Every row gives one point. The ring and each string are closed loops that go straight from each point to the next, and from the last back to the first. Before rounding, they use only three directions, however many columns there are. Count how often each string passes through the ring. Passing back the other way cancels.
(in the rows, 128 means zero)

Ring:
[[169  93 120]
 [169 125 104]
 [156 138 103]
 [128 137 125]
 [112 123 141]
 [ 96  99 153]
 [ 90  65 152]
 [103  49 144]
 [132  53 137]
 [152  68 131]]
String, 19 rows:
[[ 93  14 134]
 [ 94  42 116]
 [105  63 118]
 [127  80 147]
 [131  63 180]
 [115  26 161]
 [138  58 167]
 [142  70 155]
 [160  60 163]
 [160  57 124]
 [155  66 102]
 [139  83 107]
 [142  89 127]
 [170  86 167]
 [180  63 153]
 [163  52 143]
 [155  62 169]
 [146  63 175]
 [121  33 155]]
Times through: 2

Ring (9 x 8):
[[207 188  96 126 129 114 153  89]
 [161 226 111 114  91 125 147  96]
 [ 91 208 131 114  78 133 131 123]
 [ 51 176 135 118  90 135 118 141]
 [ 24 124 123 128 128 135 105 154]
 [ 46  80  98 139 176 128 103 149]
 [ 93  66  87 146 197 119 112 138]
 [154  78  87 149 195 109 128 121]
 [209 143  92 138 158 108 148  97]]
String:
[[156 168 150 133  91 114 143 124]
 [147 196 158 125  66 118 145 123]
 [119 168 140 128  96 122 134 129]
 [100 190  97 115 118 133 128 113]
 [ 54 220  96 103  99 146 120 116]
 [ 12 186 133 112  83 144 110 147]
 [  7 125 166 131  89 133 105 173]
 [ 64  86 179 148 105 116 115 173]
 [ 75 108 131 138 134 122 116 148]
 [ 71 137  70 123 169 134 113 121]
 [ 44 115  32 122 212 141 101 118]
 [ 94 125  69 129 179 129 117 118]
 [113  95 108 143 164 117 122 134]
 [136  56 130 157 170 105 125 145]
 [187  35  97 165 214  96 132 127]
 [202  69 116 159 180  96 140 123]
 [157  99 150 151 129 104 136 139]
 [151 140 108 135 142 116 135 116]
 [185 188  66 121 153 121 145  83]
 [181 213  60 113 144 126 146  76]
 [139 168 101 126 131 123 135 110]]
Times through: 1
String (14 x 8):
[[149  99 127 147 148 108 132 132]
 [156  90 130 151 152 106 133 133]
 [181  51 112 161 191  98 133 130]
 [156  43  78 157 223 105 123 125]
 [108  75  33 139 240 124 111 113]
 [ 69  40  66 148 228 122 101 141]
 [ 45  28 104 153 200 120  98 163]
 [ 76  46 159 157 145 110 112 172]
 [ 75  66 134 149 155 116 112 159]
 [ 53  23 125 157 186 115 101 170]
 [ 60  27  53 149 245 123  97 142]
 [110  56  47 146 238 119 111 122]
 [155  39  97 160 209 103 124 133]
 [171  51 139 163 167  97 133 142]]
Times through: 0

Ring:
[[206  89 125  88 150 114  86  82  96 155 109]
 [188 112 113 120 118 110  77  67 126 166 109]
 [156 128 102 152  89 108  82  63 154 172 107]
 [106 137  87 183  61 108 103  69 180 167 102]
 [ 68 131  92 195  56 110 129  88 185 160 100]
 [ 65 120 124 185  76 110 140 103 166 163 105]
 [ 92 102 174 155 115 108 139 116 128 171 114]
 [131  87 196 121 149 109 131 120  96 172 118]
 [178  74 177  84 172 113 115 112  75 159 115]
 [196  74 155  76 171 115 105 103  76 153 112]]
String (18 x 11):
[[217  72  85  62 162 122  96  88  86 125  99]
 [239  67 135  48 187 118  87  92  62 144 110]
 [215  83 180  79 174 110  86  92  73 172 120]
 [182  97 176 108 149 108  93  91  96 178 119]
 [163  88 101 103 134 118 113  95 112 138 101]
 [166  86  81 100 131 120 113  92 115 129  97]
 [158 102 132 123 124 111 103  88 120 162 109]
 [166 107 141 125 124 109  94  83 120 171 112]
 [151 106 102 129 111 113 104  83 133 152 104]
 [157 116 153 140 114 106  91  80 129 182 116]
 [182 148 150 164  87  98  49  43 153 211 121]
 [165 151 107 174  68 102  57  40 173 194 112]
 [137 121  58 152  79 114  99  68 164 146  96]
 [137 110  84 140  97 114 108  82 146 147 100]
 [152 112  60 135  93 116  98  71 150 141  96]
 [201 114  78 116 110 112  68  55 134 156 103]
 [231 103 111  91 140 111  61  60 106 163 110]
 [209  86  86  80 146 118  89  79 101 136 101]]
Times through: 0
String (25 x 11):
[[170  93  81 105 125 118 105  85 121 135  99]
 [147  99 101 123 117 115 112  90 128 146 102]
 [186 106 175 117 140 105  83  81 105 186 120]
 [228  91 158  81 163 110  72  78  83 172 117]
 [243  74 129  54 179 116  79  84  69 148 110]
 [216  65  92  54 172 123 103  96  77 122  99]
 [168  81 101  94 142 119 116  99 105 133 101]
 [164  94 153 112 141 111 106  97 105 164 113]
 [183  88 200  99 164 107 100 102  81 181 122]
 [196  70 226  74 194 109 107 116  54 178 126]
 [185  58 217  66 201 113 124 129  47 163 122]
 [140  73 113  98 146 120 139 117 101 128 100]
 [141  86 138 113 139 115 127 109 107 149 107]
 [145  70 152  94 160 117 137 123  87 142 108]
 [177  60 249  73 204 110 126 134  44 176 128]
 [178  77 237  90 184 107 111 118  62 186 128]
 [176  88 219 103 167 106 103 106  78 188 126]
 [149  92 131 116 133 114 117 100 113 152 107]
 [158  75  95  92 144 121 127 106 103 125  98]
 [193  62 101  62 170 123 118 107  79 121 100]
 [149  92 102 115 125 117 117  96 120 141 101]
 [167  99 148 117 134 110 100  90 110 168 113]
 [219  94 175  89 162 108  74  81  84 180 120]
 [242  85 125  67 166 114  70  74  82 156 111]
 [218  86  84  76 148 118  83  75  99 137 101]]
Times through: 2

Ring:
[[182 166  87 108 111 131 139 137 117 182 166 102 139 130]
 [141 204  90  97 103 148 141 144  95 194 188  71 179  90]
 [ 83 187 105 115 125 144 152 140  87 169 190  69 189  76]
 [ 48 119 141 154 152 120 165 126  97 124 166  94 149 100]
 [ 86  63 156 176 159  96 166 114 120 102 136 129  90 148]
 [161  84 115 151 145  99 152 120 136 131 134 141  86 168]]
String:
[[155 148 135 128 100 127 147 131 107 169 161  92 119 127]
 [152 120  93 133 143 113 148 128 127 147 151 124 122 144]
 [176 104  69 133 159 105 145 127 143 141 142 146 112 164]
 [134 130 110 133 133 119 151 129 115 150 158 109 129 130]
 [128 145 127 131 117 126 151 131 105 159 164  94 133 119]
 [145 155  71 115 141 127 145 136 118 164 168 108 156 121]
 [161 222  36  78 121 152 134 150 105 204 195  81 204  90]
 [161 232  68  79  95 157 135 150  94 213 197  64 197  83]
 [161 203 139 104  66 149 141 141  87 204 182  58 148  98]]
Times through: 1
String:
[[112 108 109 145 155 111 156 125 120 131 153 120 127 133]
 [112  75  95 157 181  97 159 120 135 110 139 146 113 153]
 [ 93  24 143 190 185  80 168 108 138  80 119 159  70 174]
 [ 83  36 191 194 152  87 171 107 121  89 124 134  60 162]
 [ 90  71 182 176 136 100 166 114 112 111 137 116  82 144]
 [ 83  80 199 176 123 105 167 115 103 116 142 103  83 135]
 [ 67  43 214 197 139  91 173 107 110  92 128 119  62 150]
 [ 58  48 213 196 141  94 174 108 107  92 132 115  69 144]
 [ 78  91 173 168 136 109 165 119 104 119 148 104 104 127]
 [102 119 131 146 139 117 157 126 109 137 157 105 128 123]
 [ 94  99 101 151 171 108 159 124 122 120 152 127 132 132]
 [ 42  81 129 169 183 104 169 120 112  99 152 121 134 120]
 [  7  96 157 172 170 113 174 121  94 101 162  97 146  96]
 [ 27 127 174 159 134 125 169 125  82 126 171  75 148  86]
 [ 62 141 174 148 114 129 163 128  83 144 171  71 141  92]
 [ 98 134 108 136 146 122 155 130 108 143 165 103 149 113]
 [ 88 140 116 136 141 125 156 131 102 144 169  95 153 105]
 [ 78 144  91 131 160 126 156 133 105 141 173 100 171  99]
 [ 59 149  93 132 163 129 159 134 100 139 178  93 182  88]
 [  8 159 142 142 145 137 167 133  75 137 189  63 191  60]
 [ 26 149 182 151 118 134 168 129  72 140 180  58 158  72]
 [ 63 135 162 149 124 127 163 127  88 140 169  78 142  96]
 [ 42 125 181 159 125 124 167 125  84 130 168  75 137  93]
 [ 20  99 186 174 145 115 173 120  88 109 160  87 130  99]
 [  7  70 202 190 155 104 179 113  93  90 150  98 111 110]
 [ 47  90 204 177 128 111 171 117  92 113 151  91 104 115]
 [ 93 113 153 153 131 116 160 124 104 134 156  99 119 121]]
Times through: 3

Ring (7 x 14):
[[148 119  93 175 115  86  98 166 105  90 119 121 121 133]
 [114 139 108 159 101 135  79 162 143  92 138 135 149 126]
 [102 146  88 135 114 167 126 112 144 125 144 151 136 130]
 [102 147  69 111 147 178 198  40 123 161 139 175 101 138]
 [117 141  97 128 163 131 194  43 100 137 122 183  88 141]
 [143 126 102 152 162  85 173  78  80 115 108 166  83 142]
 [160 113  81 166 147  71 155 115  75 110 106 138  86 141]]
String (31 x 14):
[[130 129  91 158 118 118 113 140 118 105 128 135 124 132]
 [118 141 143 169 115 104  74 159 131  71 127 151 144 127]
 [110 143 138 173  88 123  36 197 155  64 139 132 170 121]
 [105 142  91 152  88 162  76 167 158 104 149 127 160 124]
 [113 136  47 129 113 176 151 105 135 149 145 135 123 133]
 [101 142  43 119 111 198 157  93 145 159 152 141 128 132]
 [ 98 143  24 104 121 216 192  60 142 183 155 147 115 135]
 [111 137  37 113 135 184 198  56 122 172 142 153 101 138]
 [115 138  71 129 136 155 170  77 119 143 134 157 107 136]
 [104 149 129 146 127 136 113 113 136  99 134 167 134 130]
 [ 91 155  91 114 141 181 176  50 136 147 143 181 115 134]
 [ 93 154  98 115 147 173 180  45 131 144 139 186 111 135]
 [110 147 142 154 131 116 106 120 128  86 127 169 132 130]
 [117 140 100 138 144 132 159  80 113 123 127 168 107 136]
 [110 148 150 155 136 110 108 114 125  83 124 175 129 131]
 [111 148 140 143 155 114 148  75 112 102 121 188 109 136]
 [122 140 106 130 175 115 204  32  89 134 115 191  78 143]
 [136 129  72 127 178 115 228  24  75 153 112 178  63 147]
 [136 128  77 139 157 114 189  66  88 136 117 162  83 142]
 [125 136 119 157 135 105 122 118 112  97 122 158 117 134]
 [139 131 138 168 150  68 126 115  91  81 107 165 104 137]
 [167 112  90 164 169  52 182  85  55 112  95 154  65 146]
 [177 102  41 153 169  68 217  69  46 145  98 139  49 150]
 [192  91  23 159 168  56 221  79  34 148  93 125  41 152]
 [183  95   7 150 159  82 223  77  47 161 103 120  49 151]
 [158 112  55 156 142  94 169 106  79 130 113 131  84 142]
 [133 131 119 167 127  94 105 141 111  87 120 146 122 133]
 [138 129 146 188 114  69  57 187 116  54 116 136 140 128]
 [159 112  97 191 105  66  70 200 102  73 115 106 128 131]
 [162 106  47 174 106  95 111 175  98 111 121  96 114 135]
 [141 121  63 156 119 118 132 136 108 121 126 123 113 135]]
Times through: 4

Ring:
[[146 145 126 169 139 122 150  85 166 185 162  95 132 103]
 [128 126 153 166 129 126 137  96 164 134 142 112 139 121]
 [118 109 170 152 121 128 129 120 152  86 130 129 140 140]
 [110  93 175 129 110 133 124 155 125  51 126 142 136 155]
 [117  92 157 105 105 136 132 185  93  60 139 140 125 153]
 [136 106 131  98 115 127 145 187  89  90 159 129 114 146]
 [165 133 100 106 137 109 162 164 110 140 185 108 104 133]
 [174 150  91 127 148 104 168 132 135 179 193  94 106 118]
 [167 155  99 150 148 110 164 103 154 200 185  88 116 104]]
String (24 x 14):
[[127 113 153 138 122 127 136 135 136  99 143 125 131 137]
 [113 106 158 140 109 143 131 138 122 108 135 124 137 127]
 [ 97  80 191 125 101 140 116 166 117  23 113 153 141 163]
 [112  82 181 109 109 126 123 182 114   7 124 156 130 178]
 [134 107 148 118 123 119 139 161 122  74 149 132 122 153]
 [126 107 146 121 115 132 138 159 111  96 147 127 126 138]
 [114  95 149 106 100 146 133 183  82  86 142 133 126 138]
 [125  90 138  78 101 137 139 219  61  61 152 140 113 155]
 [150 113 124  97 127 112 151 183 103  86 168 127 108 154]
 [149 122 126 118 132 113 150 154 125 110 166 119 115 142]
 [180 132  95  88 147  91 168 184 110 109 194 116  93 156]
 [196 148  69  88 155  87 180 178 109 153 214 101  85 141]
 [169 144  90 119 140 112 167 145 118 178 191  96 106 116]
 [148 133 116 133 130 123 153 133 126 160 170 104 119 116]
 [166 142 108 131 146 104 160 130 144 151 180 103 112 129]
 [195 172  76 147 170  86 179  97 171 214 207  79 103 110]
 [166 163  95 164 149 115 165  83 162 232 186  78 121  88]
 [143 139 121 155 132 128 151 104 145 183 164  97 128 102]
 [149 135 127 148 138 115 150 113 152 148 164 106 124 122]
 [153 137 131 152 145 107 150 106 166 138 163 108 124 130]
 [134 126 138 148 127 127 143 118 142 140 153 111 130 120]
 [117 124 158 175 121 140 132  88 160 150 135 109 147 107]
 [120 116 174 170 129 123 128  95 177  95 128 125 145 137]
 [132 113 163 144 132 113 134 125 160  73 139 131 132 154]]
Times through: 1

Ring, 8 rows:
[[119 106 118 199 183 144 103  59 186 114  88 166 105 147]
 [127  91  82 181 163 122 124 136 156 108 130 146 137 145]
 [136 103  82 137 135  99 144 184 127 122 155 124 162 137]
 [142 122 100 100 113  87 155 200 109 141 159 110 175 128]
 [141 148 145  77 104  93 146 173 108 169 128 113 173 116]
 [135 155 166  89 114 107 132 136 123 175 100 126 160 115]
 [124 143 169 143 152 136 107  63 164 156  69 154 122 127]
 [120 128 152 173 171 144 102  44 181 137  70 163 107 137]]
String (27 x 14):
[[118  71  69 229 193 142 105 103 182  89 113 168 117 153]
 [117  70  81 216 176 145  93 164 153 119  91 171 155 130]
 [124  96 107 173 153 132 106 166 138 139  95 156 163 123]
 [129 111 111 150 145 118 123 145 141 135 115 141 150 131]
 [126  91  99 164 142 125 108 211 119 147 101 151 185 114]
 [136  90  70 138 127  98 140 237 107 129 155 124 189 126]
 [145 112  73 105 117  77 169 202 113 119 190 102 167 141]
 [145 126  91  96 117  77 171 168 122 122 184 101 153 144]
 [151 130  92  62  89  63 179 238  86 144 193  87 192 127]
 [146 135 117  65  87  77 159 244  80 168 156 100 204 111]
 [153 155 122  38  81  60 183 204  90 158 184  82 181 126]
 [144 148 126  81 113  83 165 135 127 140 161 103 145 138]
 [135 136 137 111 125 107 134 144 129 154 117 128 156 124]
 [130 138 159 109 118 119 114 172 114 182  81 139 180 104]
 [133 162 191  77 103 115 117 162 106 205  69 133 183  95]
 [134 169 192  81 113 114 125 113 127 189  79 131 154 109]
 [132 170 193  94 125 119 124  76 145 177  78 135 134 119]
 [119 153 209 132 139 151  81  95 143 200  16 168 153  97]
 [121 131 166 150 148 143  93 111 147 170  52 162 149 112]
 [127 130 142 145 149 127 116  98 154 145  92 147 133 130]
 [126 125 138 150 150 129 113 106 153 145  91 149 137 129]
 [114 118 157 188 172 158  81  77 171 153  41 178 129 121]
 [111 112 149 214 193 166  78  27 198 131  42 186  99 137]
 [119 113 122 202 193 144 110   7 207 100  95 165  77 160]
 [129 120 107 167 172 118 138  38 189  96 137 139  87 165]
 [127 114 110 166 164 123 127  81 171 113 121 145 114 149]
 [125  97  83 198 185 127 128  56 192  84 135 150  92 166]]
Times through: 1

Ring (10 x 14):
[[122 107 146 111 133 138 158 158 138 151  94 115 110 150]
 [155 101 111 120 110 112 143 168 100 142 107 114  91 162]
 [175 110  69 131  97 104 131 162  83 127 129 114  91 155]
 [167 135  54 131  91 112 128 141  96 115 142 114 101 142]
 [147 158  58 126  95 128 132 119 123 109 147 116 117 128]
 [117 174  72 123 117 158 143 101 162 111 148 116 142 105]
 [105 168  81 126 139 176 151 102 179 118 147 115 157  92]
 [ 98 146 101 130 166 189 162 118 187 134 136 113 164  88]
 [ 99 127 126 124 167 181 166 134 180 145 118 113 152 104]
 [106 116 145 115 153 162 165 147 163 151 102 114 132 128]]
String, 30 rows:
[[130 184  69 113  81 130 133  98 140 101 144 119 118 128]
 [119 167  94 112 103 142 143 109 151 116 132 118 124 126]
 [129 143  88 125 123 147 146 128 143 125 133 115 129 121]
 [133 150  54 139 134 161 142 120 148 117 156 113 146  98]
 [110 177  59 133 137 179 147  94 179 110 161 114 163  82]
 [ 94 184  74 128 147 191 153  87 198 112 157 115 172  75]
 [ 90 174 108 115 138 179 157  97 193 122 134 117 156  98]
 [105 154 108 118 135 165 155 116 171 128 128 116 142 111]
 [121 138  97 125 136 157 151 130 153 131 130 114 135 116]
 [111 128  81 146 183 194 161 132 178 137 147 110 171  77]
 [ 93 126 104 142 202 211 171 130 199 146 138 109 183  70]
 [ 84 132 138 122 179 195 173 128 198 148 116 113 163  95]
 [ 90 144 152 104 140 165 165 123 181 142 102 117 136 126]
 [110 131 128 115 139 157 158 135 160 140 112 115 131 126]
 [121 120 116 124 144 155 156 145 149 142 117 114 130 124]
 [126  99 123 128 157 156 160 161 143 152 110 112 129 127]
 [124  91 148 118 150 146 162 169 138 159  93 113 116 144]
 [137  98 122 124 139 138 154 165 126 149 107 113 113 142]
 [144  92 125 122 131 127 152 172 114 151 101 113 102 154]
 [155  78 146 111 111 102 149 188  92 157  82 115  76 183]
 [145 105 144 102  94 101 146 166 102 146  86 118  77 182]
 [155 107 119 112  95 102 141 164  96 139 101 116  82 173]
 [136 130 108 116 109 128 145 142 126 132 116 116 107 146]
 [147 121  81 132 124 136 143 148 121 131 131 113 118 130]
 [189  99  42 148 109 108 127 171  73 127 143 110  98 143]
 [217  98  11 154  85  84 113 177  40 116 154 110  80 155]
 [192 128  34 135  70  88 117 151  65 110 146 114  82 157]
 [199 133   7 145  74  94 112 146  63 102 163 113  91 144]
 [169 138  36 140 100 122 127 137 101 111 155 113 112 127]
 [156 167  40 128  80 120 125 114 113 100 156 116 112 129]]
Times through: 4
